Each wall is flat, endless, passes through zero and stands at right angles to its row. A trip goes straight from one point to another. List the walls that it crosses, first one first.

Walls:
(1): [25 27]
(2): [ -2 -18]
(3): [-29  40]
(4): [18 78]
(5): [-33  70]
Trips:
[ 9 18] to [38 66] => none
[ 16 -46] to [-79  37] => 3, 5, 2, 4
[-37  -8] to [46 46] => 2, 4, 1
[-64  27] to [-18  10] => none

Walls:
(1): [-21 -20   3   7  42  17 -94   4]
(2): [  4 -42   8 -23  -5 -38  47  39]
(3): [-59 -15  56  20  24 -56  10 -23]
(4): [ 24  48  59  66  72 -67  39 -60]
(5): [ 37 -29 -22  35   2 -34  48 -40]
(6): [ 23 -66 110 -54 -35  -5  33  33]
(7): [-53  -5  66 -37  42 -69 -43   6]
(8): [-25 -42   8 -13 -34 -16  11 -34]
(9): [ 21  35  88  -1  46   5  90 -59]
Trips:
[ 26  25   3 -37 -11  47  18   7] to [ 22 -91 -94  -6 -59 100 -14  37] => 9, 8, 2, 1, 6
[ -51   -6    0  -31  -58  100 -108   90] to [-19 -33 -13 -16   2 -14  59 -36] => 8, 2, 1, 3, 5, 9, 4
[-18   3   1  22  11 -28  64 -52] to [-68  -5  68 -15   6 -40  55 -53] => 7, 6

Walls:
(1): [ 40  19  32 -46  31 -40 -50 -40  33  57 -18 -16 -51  20]
(2): [-54 -87   2   4 -31  -1 -31  36  45 -30   5  32 -13 -15]
(3): [ -5 -59 -19  19   2  -6  -7  38  43   2  15  26  -5  51]
(4): [  0  -8 -82 -21  33 -47  15   3  61 -52   6   5  10  -4]
(5): [-32  46 -29  28   8 -46  17  52 -14  25  -6 -48  15 -20]
(6): [ 27   0  84  12 -68   8 -26  30  38  -8 -31 -28 -35  19]
(7): [-26  -5  11  38  21  22   0 -25  36 -33  48  42  11  43]
Trips:
[ -5  42 -21 -31 -52   8  -3  93  25  35  44   4  -6 -25] to [ 39  16  -8 -32  -5 -45  -5  18  53  11  31 -52  -3  28] => 1, 2
[  -6 -121  -27   -5    5  -18  -24   -8    8   40   -6  -38   21   33] to [-42 -28   2 -31  10 -55 -60   1 -18  55  -8 -29  32 -49] => 5, 4, 3
[ 24   2 -30 -21  14  24   5  -8 -39  -9 -25  10  20  19] to [-10 -19  -8  49  14 -40 -76  29  20  -3  29  -3  -6 -19] => 3, 5, 2, 7, 1, 6
[-32  42  25  -2 -26 -18  10  45 -30 -57 -64 -56 -78  47] to [ 73 -33 -16  52 -35 -33  19  21   2  19 -30 -14  32   9] => 1, 3, 4
[  6 -13  -7  -7   1  44  24  49  35  -6  18  34   9  15] to [ 18 -36  15  -8 -16  31  36  10  23   9 -32 -27  39   4] => 4, 7
[ 28  48 -12 -55  26   9  13  15 -22 -17  20 -35  45 -29] to [-70  56 -10  39 -16  12 -19  12 -15  37  73 -15  31  49] => 4, 7, 3
[-11  23 -43  43 -30 -30 -16  22 -19 -46  -2  16   1  27] to [-38 -39  29  35 -23  10  27 -12  58  21 -37  19   1 -34] => 6, 5, 4

Walls:
(1): [-18  70  15 -68 -22  -1  26  26 -73 -36  -3 -18  49  32 -38 -60  -2   2
 -16  23  59   1   8   2]
(2): [-19  20  -6  59 -56  28 -25 -35 -25  23  62 -18  59  13 -14  36 -49  -1
 -22  11 -32   8  72  75]
(3): [-19  28 -32  43  21 -77  46 -19 -17 -38  56  84 -32 -42 -44  88  11   4
  26 -20  -1  -8  19 -40]
(4): [  11    6   78   -3  -72   47   22  -31  -32  -24   36  -37   64 -107
   37  -39   31   32  -33  -31  -32  -43   36  -55]
(5): [ 66  36 -47  75 -34   7  29   3  59   6  67 -44   6 -37  30  -7 -32  33
  -7 -27 -31  36 -29  61]
(6): [-36  22 -25   1 -53  15 -12  25 -23  -5 -23 -32  44 -32 -52  21 -82 -18
 -57  20 -29 -20  30 -29]
(7): [-39  20 -25  -4 -35  11  12   8 -22  22  21  11  11 -39 -16 -45  20 -57
  75 -94  -4  30  -2  12]
(8): [ 28 -50 -25  54  -4 -55  65 -68 -27 -22   0 -22  18 -14  29  35   8 -20
  12  78  41 -14 -88 -30]
(9): [ 24  38  14  20  -1 -42 -20 -35  10   4 -34  23   1  62  37 -10 -56 -72
 -42  25  -6  71   0 -20]
(10): [ -3 -83  18  -3 -26 -38  67  20 -46 -10 -27  -2 -76 -50  33 -38  -9  19
  -2 -22 -16 -10 -16  45]
Trips:
[ 29  -4   8 -43 -18 -16  -2 -26  -8  22   8 -18   2 -24  57 -14  19 -46
  78  19 -23  11 -35  32] to [ 29  38   4 -34 -95   3 -14 -13  11  73  19 -10 -46  45   3 -41  -7  73
  22  93 -89  32 -18  59] => 2, 4, 8, 7, 1
[ 19 -55  17  30  57 -92 -39  13 -25   5  16  59  -9  -7  23 -54  -5 -25
 -24 -17  28 -22  55 -60] to [  9  -4  88  71   8 -34  -1 -14  13  32  35  17  12  36  28  11 -57 -48
  -6 104 101  -3  -9  46] => 2, 10, 1, 3, 5
[ 37 -48 -18  31  58 -20 -58 -29  18  78 -41 -48  -2  41  54 -43 -34 -44
 -14  -7 -19   0  15 -37] to [  14  -32  -40  -60   33   50   15   16   26   28    8   20  -23   41
    0   17 -115    2  -12  -34  -35   23   27   24] => 8, 5, 6, 2, 10

Walls:
(1): [ 30  -6   8  28  21 -34  28   9 -24  60 -29 -18  -8 -11 -12 -38 -46  -8
 -10   7  28 -45 -15  25 -10 -12  -1 -25 -24   2 -10  -1  20 -35 -25  -9
  51 -28  15   8 -28  37   3 -24 -62  14 -43 -24]
(2): [  7  24   2 -12 -34  26   9  20   5  58 -23   1  41 -12 -51 -57  42  36
 -36  13  29  17 -39 -17  10  21  30 -10  32 -46   8  27 -20 -38   5 -12
  14  17  23   2  33 -24 -18  57  20  20  -4  13]
(3): [ -6  16 -23   8 -18  33 -37   2 -29  18  73   8  14  78  13 -18  19 -63
  14 -16   1  20   3 -24 -11  13  17 -20  -9  -6 -12  28  13  13 -34 -11
  21  -5  43  10 -12   7  -5  -2  -2 -26   9 -47]
(4): [-44   6 -44 -41   2  34 -16   6  16 -60  -2  16 -58 -57  32  25  26  45
  37  25  -6  51   8  45 -49 -10  72  23   7 -12   7 -26  -1  77 -16 -46
  31 -10  22  22 110  24 -35 -37   7 -22  61  31]
(5): [-23 -53  53  20 -11 -30  18  15  72 -23   2  51  13 -10  21 -27  24 -15
  15  29  27 -13  -1 -14  11 -17 -29 -13   0  13 -22  -9   2  82   3   1
 -37 -44 -12  29 -19 -79  16   1  70  -7 -17 -10]
(6): [-21  70  -8 -44  69  28 -23 -17  12 -14 -49 -16   8 -74 -12  32  16  14
   1   1 -46 -29 -33   1  -3   5   5  92   2  -7 -40 -24  65  10  -9 -50
  11 -13 -11 -27   5  36  -5  20  28  11  62  30]
(7): [ -62  -25   53   19   75   -3    6   -7  -35   -8   -3   10 -121   -9
   -5  -33  -38   14  -66    9   28   -3   27  -63   37  -62  -43  -23
  -27   16  -14  -26   -3  -80  -34  -54  -30   -2   83  -67    0  -36
   15   19  -24   14  -38  -16]
(8): [ -27  -68   14  -17  -34  -27   -5    4   33  -46   60   22  -26  -39
    6    1  -11   44  -64   29  -11   -7    1    1   -9    8   39   25
  -40  -18   48   20    2  -64  -30  -14  -28   39   -6 -100   25   37
   19    8    8  -22  -41   13]
(9): [  5  18  49  -5  23  37 -33  13  12  14  27  -6  -4 -16   2  12 -25 -14
 -15 -32 -11  40  28   8  17  -2 -24  16 -63  22 -15 -16  16  19  -7 -17
 -42  17  32  32  18  25 -14  47  55  -6   0  14]
Trips:
[  1  -3   8  -1  -2   1 -38 -24  10   8   0 -17  42 -14 -27   6  41  25
   9 -69  12  -7 -60 -14 -20 -25 -24 -23  29   5  11 -16  26 -18  20  24
 -10  -4 -14  26 -42 -32  -9   7 -39 -19  -6 -12] to [-38  30  18   3  14  12   2 -15  47  41 -22  26 -18 -53 -39   4 -26  -6
  27 -62  12 -50  48 -20 -22   4 -80   8   2 -25  -3 -61 -13 -12  25   6
  16 -30 -14  22 -17  43  18 -42 -28   0 -37  12] => 6, 2, 7, 9
[-49   8 -44  23  25   8 -24   5 -46   8 -14 -11 -30  12  -8 -18   6   2
 -16  26   6 -35  27  10  43  -5 -88   7  13 -32  45  -4  13 -16 -39  43
 -14  31 -23 -43 -18  -8 -26  -8 -66  46 -18   1] to [-15  41   9   1 -25 -12 -34  87  23  -4  27  42 -44 -39 -35 -11  53  16
 -17 -33  -7  51  -8   2  23  61  -2 -17  48  34 -11  32 -35 -15 -21  -9
  17   7 -28 -49 -25 -24  17  -6   7  51 -62 -38] => 2, 1, 3, 5
[ 36 -32 -24  28  18 -19  -6  48  -7   9 -20 -21   2  -8  50 -48 -10  53
  -5  17 -27 -44 -28 -30  11  13  70  -1   9  35   6 -60 -10 -34  13  41
 -30  24  -8  -5  16  14 -28 -29 -77 -40  14 -10] to [-16 -45  44  18 -16 -27  -2  -9  34   9   1   7  -8  43  43  -4  23 -32
 -16 -25 -43  -3  10 -17   2  -5  55  17 -63  54   2  23   4 -43 -10  -6
 -70  -7 -79  28  55  14 -11 -52  15  38  40  35] => 7, 1, 5, 9
[ -27   24   -6   19   47   23   14  -37  -18    2    3    1   16   31
  -16   17   -9   68   11    9  -44  -28    8  -42    3   -4    2  -68
    0  -31   51  -12   37 -110   -1    4   12  -24  -17  -22    5   37
   -8  -37   34  -28   14   27] to [ 14 -20  24 -41  23  12  17 -51 -17  87  18  21  19 -42  17  -1 -37  14
 -28   3 -21  72  15 -12  79 -24  41  12  -3 -13  -4 -52  10   1  -5 -18
  -9 -11 -10  30 -17 -22  24 -25 -19  22 -23  18] => 9, 8
